Each row of a before or after table is a point. The points were changed in one or more steps. Then noise was added and the rows were shuffled. The steps act on columns, c1 being the first. What was done? A step turns or swaps two columns, mirrors them in a line or flattens them onto one, adds a multiple of one to another, or multiplies or shifts one. Angles are multiples of 10 degrees, from the lower column toward the higher: turns from -170 to 170, lines from 10 to 170 but not 90. Use the fewest steps. Two steps may share a column if one is a turn and the other turns, adds or multiplies; they go together, in the order done. Otherwise the lowest column goes first.

Before, 9 rows:
-46 -60 -23
27 -20 68
17 -25 0
38 29 -23
35 -16 -31
-12 -20 -15
-53 -63 37
1 11 17
0 -62 42
After:
-4 -63 36
49 -62 43
77 -20 69
3 -62 -21
38 -18 -14
85 -17 -30
50 11 17
86 28 -20
67 -24 1
Steps: shift c1 by 50

Before, 9 rows:
23 7 -43 27 -10 -20 27 -26 48
-49 59 71 -29 -8 3 -24 74 7
13 28 -28 0 8 -42 -33 -47 59
-56 31 78 -7 -42 11 -10 1 60
-3 -24 -6 14 40 2 -50 -4 0
-60 65 93 44 -27 -12 -25 51 23
3 -44 12 4 -27 -55 -52 -6 -27
31 -26 37 5 27 -49 -16 -15 -3
54 -40 13 22 2 -35 -54 36 23
After (9 x 9):
-47 1 9 3 -26 -29 -51 -5 -26
-1 1 -4 15 39 6 -49 -7 2
-4 2 13 26 0 -65 -55 33 20
-24 -3 71 -28 -5 44 -23 76 7
-44 2 92 44 -27 51 -25 54 22
-17 1 80 -5 -44 56 -11 4 61
-33 -1 -28 2 9 -34 -30 -45 64
-7 -1 -43 32 -13 -32 26 -28 48
-29 2 33 3 28 -50 -17 -14 -5
Steps: turn c1 and c6 by -60 degrees; multiply c2 by 0

Before, 13 rows:
11 20 0 10 61 -56 32 -46 -11 -15 11 -15 -19 17 16 -11 10 -38
14 11 -9 -2 -15 13 2 -73 5 -33 33 -30 51 -48 -10 15 -1 10
-1 20 -29 -40 -20 -136 5 49 14 -25 -11 -6 13 32 17 26 20 10
6 -31 -6 -59 -21 45 8 -15 19 25 6 14 -25 99 -21 -8 36 -27
3 1 -19 8 -20 22 37 -34 13 -3 -13 21 51 -37 -44 -5 33 12
17 27 30 -74 26 45 17 6 30 -6 14 -14 -8 -41 10 6 3 9
8 7 -24 -24 -27 -10 -8 -34 -110 -18 13 2 -23 -47 24 -54 -9 -57
-13 -107 70 -6 -37 40 -2 55 18 19 -14 -14 56 -34 -43 7 31 -85
13 -14 11 -32 -31 38 36 -62 27 36 26 45 -22 -31 -37 15 -1 -139
16 6 -29 -3 -28 29 17 -32 -35 -28 -11 -12 93 32 51 7 15 -4
-9 -7 3 -1 -11 5 16 -31 -13 55 9 -14 -11 -25 -9 7 45 -37
8 -17 4 0 -40 19 12 57 -38 -10 -11 -31 -19 40 16 -2 -7 10
-58 9 5 15 -22 38 -7 -46 -20 -1 19 53 -17 -43 -9 0 25 4
After, 13 rows:
34 -13 11 -45 -31 23 36 -48 26 16 27 44 -22 -33 -37 60 -4 -140
14 1 -21 7 -18 15 38 -50 14 0 -14 20 51 -39 -41 28 32 13
-20 8 3 13 -23 66 -7 -57 -20 5 19 52 -16 -42 -14 38 25 2
-91 21 -26 -22 -19 -103 5 120 15 -42 -10 -5 13 33 16 -31 18 8
16 -109 70 -14 -38 39 -1 83 17 12 -13 -14 56 -36 -44 -45 30 -86
0 8 -24 -11 -29 -12 -8 -159 -111 -27 11 2 -25 -47 25 1 -10 -58
40 28 29 -59 26 27 15 21 30 -41 13 -14 -9 -40 9 -4 3 9
-28 23 1 16 62 -49 34 -81 -11 -10 13 -13 -18 18 15 36 11 -38
20 9 -10 14 -15 4 2 -60 4 -30 31 -31 52 -47 -12 71 -1 11
-5 -9 6 -24 -9 10 17 -26 -12 49 8 -13 -11 -26 -9 31 42 -37
31 6 -25 10 -29 11 18 -26 -33 -26 -12 -9 92 34 51 34 15 -5
33 -30 -5 -63 -22 32 8 -35 18 -9 6 13 -25 98 -20 8 35 -25
19 -16 4 7 -40 9 10 66 -40 -7 -11 -32 -18 38 17 -52 -7 9
Steps: turn c1 and c6 by -40 degrees; turn c4 and c10 by 30 degrees; turn c8 and c16 by -60 degrees; multiply c8 by 2.5

Before (11 x 32):
14 8 -35 73 39 50 68 24 5 29 42 24 -29 -16 1 -21 -48 31 22 44 34 4 -17 11 -10 -14 -86 -15 -1 48 53 -39
-5 -7 13 10 -11 -15 73 28 -47 10 -36 15 -20 -26 -12 -17 -31 3 -33 14 9 9 -36 -27 13 12 -54 3 -63 17 24 38
16 44 27 67 -1 -22 -23 11 2 -13 -39 29 18 20 16 17 19 58 2 -21 -11 6 -9 -30 3 25 -16 -20 34 -38 -67 -59
46 56 41 43 -2 26 -1 -45 -22 46 -27 38 68 -24 16 -16 13 -12 -6 30 -3 -39 15 30 0 9 -36 7 -46 -21 54 -26
55 -10 2 8 65 -5 -19 -33 -24 -6 66 -24 5 -19 6 -90 -43 2 67 -23 1 7 -6 -36 -17 13 -50 -8 -50 0 8 -7
47 0 29 -18 14 -22 18 12 -9 -19 148 11 -9 -25 -9 16 -28 14 -42 15 -14 4 14 -15 -8 -1 -16 86 -49 10 -31 12
-18 -8 10 2 20 -19 0 30 -37 1 -50 32 126 -25 -98 9 -11 4 -23 31 -8 -6 -37 -6 8 8 7 20 -32 -27 -15 28
-22 5 31 -12 -12 -2 6 11 -1 14 -37 33 -7 20 -7 4 242 -11 -46 29 -13 -24 -54 -35 26 18 -61 -13 -50 -25 50 7
-27 -12 38 39 -2 -20 1 1 2 6 -44 38 -24 -9 15 8 -54 -10 -9 11 1 22 -21 8 23 -49 7 -14 -36 -40 44 -88
63 44 34 40 19 -14 -16 11 -4 -22 -63 42 -22 -24 0 14 10 7 -8 15 -4 -14 -24 -25 -17 8 -14 -2 74 58 -32 -7
129 0 -50 -18 46 -27 -21 -81 -15 38 -17 29 -10 -23 10 16 0 -1 -52 27 27 -20 -23 -11 -20 -32 -49 31 -18 -31 -3 -10
After, 11 rows:
129 1 -48 -22 46 -28 -22 -81 -15 40 -18 31 -8 -21 -11 15 -4 1 -51 28 28 5 -21 -32 -19 17 -54 37 -18 -11 -4 -11
14 -38 27 64 2 -21 -24 15 5 -13 -35 31 23 21 -23 16 21 57 3 -21 -13 -9 -7 33 0 28 -17 -17 37 -17 -70 -58
47 -3 32 -23 13 -21 25 12 -9 -24 146 9 -5 -23 7 15 -31 13 -37 17 -13 58 15 6 -6 16 -18 63 -53 6 -29 10
15 -6 -36 71 43 52 68 23 4 28 47 27 -27 -18 -3 -19 -49 27 19 46 32 -7 -19 -14 -12 -12 -91 -15 3 19 50 -44
-1 2 12 14 -12 -9 72 28 -48 7 -35 14 -20 -28 13 -21 -31 4 -35 14 10 11 -40 18 12 24 -54 -3 -65 6 22 38
-25 -6 32 -14 -11 -1 6 9 1 15 -34 35 -13 24 3 3 240 -10 -44 31 -13 -26 -51 21 23 31 -63 7 -50 -13 50 5
-15 -8 9 2 17 -19 -3 34 -41 1 -45 29 126 -25 102 12 -16 6 -25 34 -9 7 -36 5 12 2 5 24 -33 -10 -14 28
46 -50 44 43 -6 22 -3 -46 -26 48 -24 37 70 -28 -29 -13 10 -12 -4 25 -5 -25 16 2 -2 -33 -36 31 -45 -5 54 -24
63 -47 31 39 15 -18 -17 11 -5 -18 -64 45 -20 -24 -5 17 12 10 -8 14 -2 -11 -23 11 -17 26 -10 9 79 19 -26 -9
53 11 0 9 67 -9 -18 -31 -27 -9 65 -23 8 -20 -8 -94 -43 1 66 -22 -1 2 -13 20 -12 30 -54 -11 -51 -3 8 -7
-28 15 45 39 0 -19 1 -4 2 2 -44 39 -23 -9 -17 10 -53 -15 -11 10 -4 12 -24 -50 21 -2 9 -28 -38 -17 44 -85
Steps: turn c2 and c15 by -170 degrees; turn c22 and c28 by -40 degrees; turn c24 and c26 by -100 degrees; multiply c30 by 0.4
